Every row gives one point. To make a cloud, some directions were put in groups of two or more. Within a group, all points are equally far from the middle, so they leave a hole (a ring in 2 directions, a hollow ball in 3). The other directions are filled evenly. Then the cloud was stretched, turned, moved and blurred a little. Count the holes, and give their numbers of directions, smallest first.
In the rows, zero is written as 128.

Cloud, 21 rows:
[[117  66 120]
 [ 85  96  83]
 [121 175 132]
 [162 117 130]
 [125 162 147]
 [134 135 190]
 [ 88 201 138]
 [ 99 141 183]
 [146 129 173]
 [180 119 146]
 [ 88 125  89]
 [124  93 125]
 [171 196 136]
 [ 76 141 131]
 [114 125  79]
 [107  87 118]
 [117 125  77]
 [160 201 149]
 [108  87 108]
 [ 59 158 140]
 [143 126  78]]
Holes: 0

Cloud:
[[ 90 139 183]
 [105  64 111]
 [ 97  76 168]
 [114  55 105]
 [127 126 113]
 [ 98  92  85]
 [ 62  81 115]
 [ 49 132 119]
 [ 63 128 143]
 [147 112  96]
 [146 153 113]
 [128 141 138]
 [125 141 100]
 [170 143 142]
 [165  76 116]
 [ 92 116 136]
 [112 115 197]
 [106 140 174]
 [124 130 177]
 [ 79  73 113]]
Holes: 0

Cloud, 32 rows:
[[ 84 118  93 125]
 [144 177 127 162]
 [ 85 148 116 134]
 [112  96 126  70]
 [ 88 129  97 102]
 [191 137 120  93]
 [118 126 144  68]
 [167 169 109 104]
 [ 85 118  90 120]
 [162 156 138 182]
 [112 163 145 162]
 [140 127 174  84]
 [185  77 134 178]
 [ 89 105 126 162]
 [145 129 177  89]
 [153 144 178 167]
 [172 145 161  87]
 [106  83 158 153]
 [205 105 134 105]
 [202  87 125 108]
 [123  59 126 171]
 [186 109 141 184]
 [142  98  72 168]
 [106 165 119  93]
 [190 141 115  94]
 [101 100 158 159]
 [110 168 139 156]
 [159 174 114 102]
 [135  95  61 124]
 [130  59 135  90]
 [160 163 122 175]
 [118  86 139  75]]
Holes: 2 (2, 2)

Cloud:
[[102  59 161 129 161 119]
 [168  95  62 163 106 127]
 [104 143  99 192 128  91]
 [178  90  73 164 106 131]
 [110  83 108 165  95 181]
 [104 147 100 186 146 117]
 [141 150 113 112 118 163]
 [186 110 161 200 152  89]
 [128  51 182 154 143 129]
 [ 80 125 143 141  84 126]
 [183 112 154 115 107  91]
 [ 86 104 113 153 124  72]
 [100 120  88 115 102 153]
 [115 124 188 162 101 121]
 [195 114 145 156 157 145]
 [ 84 119 130 160 166  84]
 [ 77  83 154 129 162 126]
 [149 147 130 100 108  69]
 [ 95  90 171 150 130 175]
 [126 124 173 142 208 113]
 [146  97 173  94 107 128]
 [137 116  85 147  64 114]
 [169 117 107 136 139 169]
 [129 162 106 131 175 135]
 [127  78 110 202 149  82]
 [139  77  98 198  95  86]
 [210 111 113 163 131 109]
 [132 171 159 102 166  69]
 [148  74 152 145  87  89]
 [120 122 114 193 160  66]
 [188 135 136 200 124 110]
 [136  52 101 149 150 136]
 [155 178 150 122 112  97]
 [138 106 146  86 174 139]
 [102 133 144 157 185  75]
 [ 79  78 126 142 157 143]
 [ 74  95 147 110 141 112]
 [ 92 134 102 183 137  91]
 [124  99 121  94 157  76]
 [189 118 117 136 139  54]
 [136 185 127 116 127  82]
 [105  97 172  97 100 120]
 [192 140  98 172 142  65]
 [135 127  85 112 157  78]
 [174 130 171 190 120 108]
 [126 172 143 104 171  75]
 [151 125  79 135 152 147]
 [ 77  97 165 129 156 100]
 [130  76  92 215 119 134]
 [174 127  71 156 119 137]]
Holes: 2 (2, 4)

Cloud:
[[129 142 137 156 168 108]
 [148 120 176 188 124 169]
 [181  61 141 129  82 111]
 [146 117 111 136  67  54]
 [135  88 198 100  94  98]
 [150 155 158 153  88 161]
 [119 149  78  73  96  66]
 [156 133 134 198 109 127]
 [151 132 124 153 170 149]
 [156 194 132 134 158  85]
 [128 102 133 109 190  53]
 [190 105 141 181  96 105]
 [215 102 152 151 165 107]
 [180 130 121 183 172  79]
 [216  92 129 103 133 158]
 [182 111 161 171  66 126]
 [145 145 131 156 118 177]
 [122 152 176 103  72 127]
 [151 128 164 114 172 116]
 [ 90 162 156 187 107 163]
 [130 134 136 178 102 114]
 [180 173 101 154  84  96]
 [ 98 162 102 117  96 145]
 [131 136 109 129 142 120]
 [ 80 151 123 140 155 118]
 [183 136 164 115 147  89]
 [165 182 159 122 162 105]
 [147 120 146 136  78 200]
 [103 108 149 118  89 124]
 [167 162 110  96 135 152]
 [185  97 113 112 119  96]
 [143 164 105  89  92  93]
 [161 166 142 128 155 109]
 [186  91 102 106 151 142]
 [222 177 117 117 104  58]
 [166 132 133 135 124 130]
 [131 141 156  60  94  94]
 [114 120 157  81  48  83]
 [ 72 158 161 163 130 159]
 [138 183 127 176 113  86]
 [159 136 179 138 174 133]
 [115  67  95  90 118 120]
 [146 101  60  97 129 120]
 [141 174 124 112 163 104]
 [ 88 157  89 111  80  91]
 [116 105 112 114 175  63]]
Holes: 0
